Each row of a before or after table is a point. The points were changed in one or more steps. Then noise was added and the rows were shuffled. The steps act on columns, c1 being the first. What was done? A step turns or swaps two columns, mirrors them in a line or flattens them onto one, adds a multiple of one to another, or multiplies or shifts one. Angles are multiples of 10 degrees, from the lower column toward the higher: turns from -170 to 170, lines from 10 to 170 but not 90. Use the fewest steps. Two steps may share a column if one is a turn and the other turns, adds or multiplies; they go together, in the order done. Otherwise the lowest column goes first.

Before (12 x 2):
[[-0.21  0.17]
 [-0.10 -0.18]
 [ 0.66  0.33]
 [ 0.62  0.24]
 [ 0.10  0.04]
 [-0.30  0.28]
 [-0.29 -0.44]
 [ 0.97  0.31]
 [-0.23  0.35]
 [-0.14  0.22]
 [-0.33  0.39]
 [ 0.24 -0.68]]
After (12 x 2):
[[-0.06  0.06]
 [-0.26 -0.33]
 [ 0.55  0.46]
 [ 0.51 -0.13]
 [-0.17 -0.20]
 [ 0.22 -0.04]
 [-0.62  0.79]
 [-0.18 -0.37]
 [-0.52  0.51]
 [-0.44  0.50]
 [-0.25 -0.44]
 [-0.09 -0.26]]
Steps: turn c1 and c2 by 110 degrees

Before (10 x 3):
[[-0.25 -1.47  0.41]
 [ 0.06 -0.18 -0.07]
 [ 0.33 -0.33 -0.17]
 [-0.31  0.42 -0.03]
 [ 0.87  0.40 -0.07]
 [ 0.15  0.25  0.03]
 [ 0.56  0.07  0.03]
 [-0.26 -0.05 -0.16]
 [-0.19  0.05  0.30]
 [ 0.28  0.31 -0.05]]
After:
[[ 0.42 -0.32  0.01]
 [-1.56 -0.24  0.17]
 [ 0.29  0.30  0.03]
 [ 0.09  0.54  0.03]
 [-0.20  0.05 -0.03]
 [ 0.07 -0.18  0.13]
 [ 0.23  0.17  0.06]
 [-0.07 -0.26 -0.04]
 [-0.32  0.33 -0.09]
 [ 0.42  0.90 -0.01]]
Steps: swap c1 and c2; multiply c3 by 0.4

Before:
[[ 0.38  0.44  0.10]
 [-0.57  0.31 -0.04]
 [-0.45  0.03  0.70]
 [-0.76  0.34 -0.14]
 [-0.01  0.15 -0.29]
 [-0.35 -0.15  0.03]
 [-0.81 -0.48  0.36]
 [ 0.21  0.51 -0.30]]
After, 8 rows:
[[-0.01 -0.64 -0.03]
 [ 0.13 -0.09 -0.21]
 [-0.08 -0.84 -0.09]
 [-0.32 -0.22  0.01]
 [-0.19 -0.41  0.48]
 [ 0.57  0.13  0.07]
 [ 0.55 -0.08 -0.21]
 [-0.81 -0.47  0.26]]
Steps: mirror c1 and c2 in the line at 30 degrees; multiply c3 by 0.7

Before:
[[ 0.45  0.22  0.35 -0.71]
 [ 0.76  0.23  0.72 -0.17]
 [ 0.45  0.29 -0.49  0.02]
 [-0.12 -0.58  0.05 -0.48]
 [ 0.77 -0.79  0.21  0.07]
 [ 0.75 -0.37 -0.34 -0.53]
 [-0.66 -0.30 -0.10 -0.46]
 [ 0.18  0.08  0.58  0.26]
 [-0.05  0.85  0.26 -0.20]
 [ 0.03 -0.30  0.04 -0.66]
 [ 0.06 -0.22  0.21 -0.24]
 [-0.43 -0.12 -0.50 -0.07]]
After (12 x 4):
[[ 0.01 -0.29  0.41 -0.26]
 [-0.04  0.57 -0.19  0.57]
 [ 0.02  0.24 -0.27 -0.42]
 [-0.08 -0.49  0.19  0.24]
 [ 0.04  0.16  0.32 -0.51]
 [ 0.02  0.15  0.61 -0.19]
 [-0.05 -0.03  0.24 -0.20]
 [-0.06  0.24  0.20  0.10]
 [-0.11  0.14 -0.84  0.06]
 [ 0.03 -0.56 -0.22  0.31]
 [-0.03  0.73 -0.29  0.16]
 [ 0.01  0.41  0.71  0.37]]
Steps: multiply c1 by 0; turn c2 and c3 by -100 degrees; shift c4 by 0.30

Before (9 x 6):
[[ 0.43  0.60  0.23 -0.57 -0.33 -0.31]
 [-0.23 -0.60  0.05  0.35  0.37  0.15]
 [ 0.09 -0.30  0.24 -0.83  0.61  0.61]
 [-0.03 -0.16  0.63  0.16  0.38  0.26]
 [-0.13 -0.06  0.24  0.52  0.12  0.62]
 [-0.05  0.55  0.42  0.06 -0.26 -0.41]
 [-0.14 -0.54  0.83 -0.04 -0.12  0.55]
 [ 0.65  0.08  0.51 -0.25 -0.03  0.02]
 [ 0.29  0.56 -0.07 -0.08 -0.52 -0.43]]
After:
[[-0.17 -0.26 -0.83  0.23  0.33 -0.68]
 [ 0.11 -0.12  0.50  0.23  0.49 -0.36]
 [ 0.24  0.51  0.06  0.40 -0.27  0.37]
 [-0.58  0.27 -0.26  0.51  0.02  0.05]
 [ 0.01 -0.66  0.35  0.05 -0.02 -0.32]
 [-0.06  0.64 -0.09 -0.04 -0.19  0.53]
 [-0.06 -0.58 -0.04  0.82  0.49 -0.20]
 [-0.02 -0.16  0.19  0.63  0.10 -0.37]
 [-0.18  0.67 -0.58  0.24 -0.15  0.36]]
Steps: mirror c1 and c2 in the line at 80 degrees; swap c3 and c4; multiply c5 by 0.7; turn c5 and c6 by -120 degrees

Before, 8 rows:
[[-0.39  0.00  0.22 -0.83  0.16 -0.14 -0.26 -0.33]
 [-0.26 -0.14 -0.12 -0.41  0.06 -0.63 -1.02 -0.81]
 [-0.07 -0.66  0.23  0.00  0.02  0.00  0.12  0.42]
 [ 0.33 -0.07  0.40  0.52  0.20 -0.12 -0.73 -0.63]
 [-0.40 -0.10  0.13 -0.11 -0.19  0.40 -0.73 -0.12]
 [-0.23  0.02  0.34  0.46 -0.20 -0.46  0.39 -0.36]
 [-0.03  0.34 -0.21 -0.08  0.54  0.05 -0.17 -0.56]
 [ 0.72 -0.82 -0.05 -0.36 -0.13  0.02 -0.04 -0.05]]
After (8 x 8):
[[ 0.72 -0.62 -0.05  0.34 -0.13  0.56  0.57  0.12]
 [-0.03  0.29 -0.21 -0.03  0.54 -0.18  0.44  0.57]
 [-0.38 -0.09  0.23  0.77  0.16 -0.11  0.34  0.48]
 [-0.23 -0.27  0.34 -0.51 -0.19 -0.37  0.98  0.26]
 [-0.41  0.18  0.13  0.09 -0.18  0.37 -0.13  0.13]
 [-0.26 -0.51 -0.13  0.26  0.06 -0.39 -0.41  0.87]
 [-0.06 -0.50  0.24  0.07  0.02  0.42  0.72 -0.43]
 [ 0.33 -0.13  0.40 -0.62  0.20 -0.04 -0.13  0.53]]
Steps: turn c2 and c6 by -40 degrees; turn c4 and c8 by -170 degrees; shift c7 by 0.60

Before, 10 rows:
[[ 0.09 -0.20  0.20 -0.51  0.37  0.05  0.32 -0.33  0.41]
 [ 0.08 -1.16 -0.71 -0.28 -0.40  0.53 -0.34 -0.37 -0.47]
 [ 0.09 -0.19 -0.52 -0.41  0.08 -0.49  0.34  0.22  0.27]
 [-0.49  0.52 -0.14 -0.42 -0.34 -0.05  0.34 -0.15  0.05]
 [-0.39 -0.38 -0.20 -0.24  0.42  0.18 -0.24  0.04 -0.27]
 [ 1.00  0.79 -0.07  0.38 -0.79 -0.25  0.08  0.05 -0.07]
 [ 0.59  0.72  0.68 -0.16 -0.75 -0.15  0.10  0.61  0.24]
 [-0.09 -0.35 -0.08 -0.49 -0.08 -0.46 -0.12 -0.29 -0.29]
 [ 0.08 -0.11 -0.12 -0.03 -0.25 -0.28 -0.21 -0.15  0.56]
 [-0.09 -0.52 -0.12  0.22 -0.02 -0.59  0.59 -0.01  0.18]]
After, 10 rows:
[[-0.11 -0.02  1.37 -0.50 -0.20 -0.70  0.40 -0.31  0.16]
 [-0.09 -0.08  0.19 -0.23 -0.21  0.41 -0.23 -0.06  0.42]
 [ 0.09  0.18  0.49  0.13 -0.17  0.61 -0.25  0.09 -0.55]
 [ 0.40  0.01  0.41  0.17  0.40 -0.28  0.30 -0.16  0.09]
 [-0.08 -0.36  0.43 -0.22  0.41  0.58 -0.25 -0.02 -0.25]
 [-1.00 -0.46 -0.65 -0.40 -0.63  0.21  0.11  0.44 -0.12]
 [ 0.46 -0.36 -0.36 -0.50  0.02  0.08 -0.18 -0.20 -0.29]
 [-0.09  0.28  0.06 -0.05  0.37  0.09 -0.51 -0.60 -0.02]
 [-0.58  0.23 -0.95 -0.71  0.00  0.23 -0.20  0.72  0.00]
 [ 0.08  0.14  0.33 -0.40  0.11  0.28  0.45 -0.43 -0.12]]
Steps: multiply c1 by -1; turn c2 and c3 by -120 degrees; turn c4 and c5 by -50 degrees; turn c5 and c8 by -30 degrees; turn c6 and c9 by -160 degrees; turn c7 and c9 by -120 degrees

Before, 12 rows:
[[ 0.13  0.61  0.24 -0.60  0.18 -0.04  0.29  0.21 -0.16  0.22  0.45]
 [-0.38  0.38  0.46 -0.49 -0.20 -0.35 -0.11 -0.10  0.27  0.26  0.51]
 [ 0.04  0.10 -0.07  0.37  0.11 -0.39 -0.12  0.31 -0.51 -0.65  0.48]
 [ 0.09  0.30  0.34 -0.29  0.01 -0.31  0.01 -0.10  0.25 -0.73 -0.38]
 [-0.66 -0.08  0.04 -0.55 -0.59  0.02  0.37  1.01 -0.06  0.31  0.41]
 [-1.70 -0.22  0.14 -0.06  0.05 -0.55  0.51  0.78 -0.01  0.49 -0.10]
 [ 0.21 -0.31  0.20 -0.28  0.00  0.04  0.49 -0.14  0.35  0.54  0.17]
 [ 0.24 -0.13 -0.68 -0.56  0.08  0.16 -0.02  0.02  0.21  0.43  0.14]
 [-0.14 -0.05  0.37 -0.49 -0.06 -0.25 -0.21  1.38  0.28  0.05  0.27]
 [-0.21 -0.08  0.25 -0.55  0.07 -0.61  0.19 -0.06 -0.51  0.06  0.43]
 [ 0.08 -0.19  0.31 -0.55  0.14  0.46 -0.13 -0.04  0.12  0.18  0.14]
 [ 0.26  0.24  0.40  0.30 -0.53 -0.44 -0.14 -0.20 -1.24  0.44  0.04]]
After, 12 rows:
[[ 0.08 -0.12 -0.21  0.32 -0.07 -0.42  0.21  0.04 -1.58  0.40  0.23]
 [ 0.21 -0.32  0.26  0.52 -0.50 -0.37  0.17  0.04 -0.63 -0.69  0.10]
 [ 0.51 -0.42 -0.34  0.09  0.01 -0.21  0.12  0.30  0.37  0.09 -0.55]
 [ 0.22  0.17 -0.21  0.19  0.38  0.04  0.63  0.15 -0.28  0.22 -0.75]
 [ 0.03 -0.49  0.02  0.01 -0.24 -0.04  0.65  0.01 -0.05  0.32 -0.71]
 [ 0.06 -0.61 -0.44 -0.04  0.32  0.47  0.21  0.03  0.20  0.17 -0.57]
 [-0.01 -0.10 -0.48 -0.28 -0.71 -0.31  0.23 -0.05  0.39 -0.76 -0.06]
 [-0.18 -0.46 -0.18  0.18  0.14 -0.60  0.41 -0.08 -0.65  0.11 -0.70]
 [-0.91 -0.61 -0.15 -0.10  0.52 -0.57  0.81 -0.57  0.05  0.52  0.00]
 [ 0.17 -0.51  0.59 -0.39  0.56  0.11  0.24  0.06  0.24  0.41 -0.61]
 [ 0.10 -0.70 -0.22  0.12  0.56  0.10  0.87  0.05  0.44  0.53 -0.24]
 [-0.31 -0.06 -0.30  0.36  0.14 -0.36  0.18 -0.19  0.39  0.22 -0.61]]
Steps: flatten c1 and c8 onto the line at 30 degrees; shift c2 by -0.40; turn c4 and c11 by 120 degrees; turn c3 and c4 by 160 degrees; add 1 times c10 to c5; shift c7 by 0.30; multiply c9 by 1.3

Before (10 x 12):
[[-1.03 -0.45  0.34  0.14 -0.06 -0.35  0.66 -0.27  0.39  0.07  0.83 -0.23]
 [ 0.53 -0.09  0.20 -0.10  0.22 -0.03 -0.45  0.71 -0.37  0.35  0.46  0.29]
 [-1.07  0.05  0.31 -0.26 -0.03 -0.24  0.24 -0.12 -0.03 -0.24  0.46 -0.18]
 [ 0.61 -0.09 -0.14 -0.62  0.47  0.12  0.14  0.25 -0.36  0.46  0.23  0.22]
 [ 0.58 -0.03 -0.19 -0.25  0.28  0.11 -0.31  0.29  0.01 -0.26  0.67  0.34]
 [ 0.34 -0.41  0.03 -0.45  0.20  0.06 -0.50  0.04  0.08  0.37  0.08 -0.08]
 [-0.71  0.13  0.58  0.00  0.31  0.07  0.45 -0.16  0.46  0.11  0.47 -0.55]
 [ 0.15 -0.42  0.16 -0.49  0.80  0.29 -0.25  0.42 -0.03  0.24  0.26  0.41]
 [ 0.11 -0.20  0.30  0.46 -0.29 -0.50  0.22  0.37  0.08 -0.80 -0.03  0.40]
 [ 0.21 -0.32  0.58  0.13 -0.74  0.10  0.24  0.42 -0.06 -0.81  0.32  0.46]]
After:
[[-0.17  0.33  0.36  0.15  1.04 -0.23  0.78 -0.41 -0.14  0.97  0.94 -0.36]
 [-0.10 -0.13  0.55 -0.02  0.76 -0.56  0.65 -0.11  0.04  0.74  0.26  0.10]
 [ 0.02  0.16 -0.22 -0.20  0.99  0.34 -0.25  0.29  0.23 -0.62  0.47  0.09]
 [ 0.11  0.49  0.19 -0.47  0.81  0.41 -0.18  0.30  0.11 -0.04 -0.35  0.29]
 [ 0.22  0.40  0.02 -0.48  0.23 -0.10 -0.31 -0.08  0.38 -0.15 -0.09  0.10]
 [-0.21  0.29  0.29  0.47 -0.23  0.39  0.24  0.30 -0.08 -0.45  0.21 -0.51]
 [ 0.23  0.29  0.22 -0.08  0.70  0.29 -0.54  0.65  0.00 -0.27  0.31  0.01]
 [-0.32 -0.08  0.32 -0.27  0.50 -0.19  0.16 -0.07 -0.16  0.79  0.49 -0.24]
 [-0.21  0.42  0.55  0.15 -0.08  0.44  0.13  0.31 -0.20 -0.60  0.93  0.10]
 [ 0.30  0.12 -0.14 -0.63  0.65  0.23 -0.13  0.18 -0.35 -0.32 -0.11  0.13]]
Steps: turn c1 and c10 by -60 degrees; multiply c1 by 0.4; mirror c2 and c8 in the line at 80 degrees; multiply c11 by 1.6; turn c5 and c11 by -50 degrees; swap c6 and c12; turn c7 and c9 by -40 degrees

Before:
[[ 0.25 -0.17 -0.15  0.59 -0.36 -0.49  0.15 -0.04 -0.43 -0.13  0.30 -0.58
  -0.04 -0.24]
 [-0.17  0.10 -0.45 -0.02 -0.18  0.92 -0.04  0.25 -0.51  0.01  0.30  0.07
  -0.38 -0.30]
 [-0.24  0.17  0.23  0.13  0.21  0.02  0.94  0.31 -0.13 -0.26  0.15  0.27
  -0.29 -0.01]
 [-0.68 -0.42 -0.41  0.01 -0.30 -0.25  0.15 -0.57 -0.22 -0.53 -0.43 -0.62
  -0.64 -0.51]
 [ 0.32  0.18  0.67  0.24  0.68 -0.12  0.36 -0.18 -0.56  0.97 -0.24 -0.36
  -0.55 -0.83]
 [-0.21  0.28 -0.50 -0.39  0.08 -0.31 -0.61 -0.16 -0.17  0.17  0.16  0.23
   0.13  0.00]
 [ 0.39 -0.35 -0.06  0.32 -0.13  0.18 -0.60 -0.46 -0.32 -0.11  0.04  0.72
   0.05 -0.61]
 [-0.05 -0.07 -0.03 -0.32  0.88  0.10 -0.25 -0.45 -0.22 -0.16  0.23 -0.47
  -0.26 -0.17]
 [ 0.25  0.79 -0.61  0.06  0.17 -0.20 -0.11 -0.11 -0.01  0.19 -0.32 -0.08
   0.43 -0.11]
 [-0.58  0.26  0.13  0.25 -0.14 -0.26 -0.09 -0.42  0.10  0.13  0.86 -0.14
  -0.46 -0.35]
 [ 0.14 -0.31 -0.34 -0.06  0.69  0.23  0.08  0.27  0.17  0.11  0.24 -0.39
  -0.08  0.57]
 [-0.12  0.32  0.14  0.17  0.40  0.07 -0.29  0.42 -0.12  0.37  0.10 -0.56
  -0.01  0.29]]
After:
[[ 0.39 -0.18 -0.12  0.32  0.14 -0.16  0.35 -0.46  0.00  0.55 -0.06  0.80
   0.08 -0.68]
 [-0.12  0.66  0.28  0.12 -0.28 -0.05  0.49  0.41 -0.23 -0.06 -0.14 -0.61
  -0.27  0.17]
 [ 0.12 -0.30 -0.66 -0.08 -0.48 -0.17  0.05  0.22 -0.17 -0.15 -0.23 -0.35
  -0.44  0.52]
 [-0.70 -0.77 -0.81  0.00 -0.32  0.19 -0.52 -0.59  0.09  0.22  0.42 -0.66
   0.66 -0.55]
 [ 0.36  0.54  1.35  0.24 -0.87  0.11  0.53 -0.21 -0.09 -0.90  0.26 -0.33
  -0.16 -0.99]
 [-0.17  0.69 -1.01 -0.43  0.08  0.33  0.52 -0.15 -0.14  0.33 -0.11  0.19
  -0.14 -0.05]
 [ 0.22 -0.28 -0.29  0.56  0.18  0.55 -0.22 -0.04 -0.24 -0.07 -0.17 -0.57
   0.30 -0.41]
 [-0.21 -0.36  0.48  0.10 -0.40  0.03 -0.83  0.26 -0.13 -0.53 -0.18  0.33
   0.02 -0.06]
 [ 0.23  0.95 -1.23  0.05  0.23  0.13  0.20 -0.12  0.06 -0.06  0.32 -0.10
  -0.38 -0.11]
 [-0.61  0.37  0.23  0.23 -0.24  0.37  0.19 -0.39  0.27 -0.02 -0.75 -0.15
   0.35 -0.24]
 [-0.18  0.14 -0.90  0.00 -0.16 -0.91  0.00  0.21 -0.26  0.01 -0.44  0.08
   0.36 -0.48]
 [-0.10 -0.04 -0.06 -0.37 -0.75 -0.07  0.05 -0.45 -0.07  0.28 -0.24 -0.46
  -0.48 -0.21]]
Steps: turn c7 and c10 by -130 degrees; add 0.7 times c7 to c2; multiply c3 by 2; turn c5 and c13 by -130 degrees; turn c6 and c11 by -170 degrees; turn c9 and c14 by 30 degrees
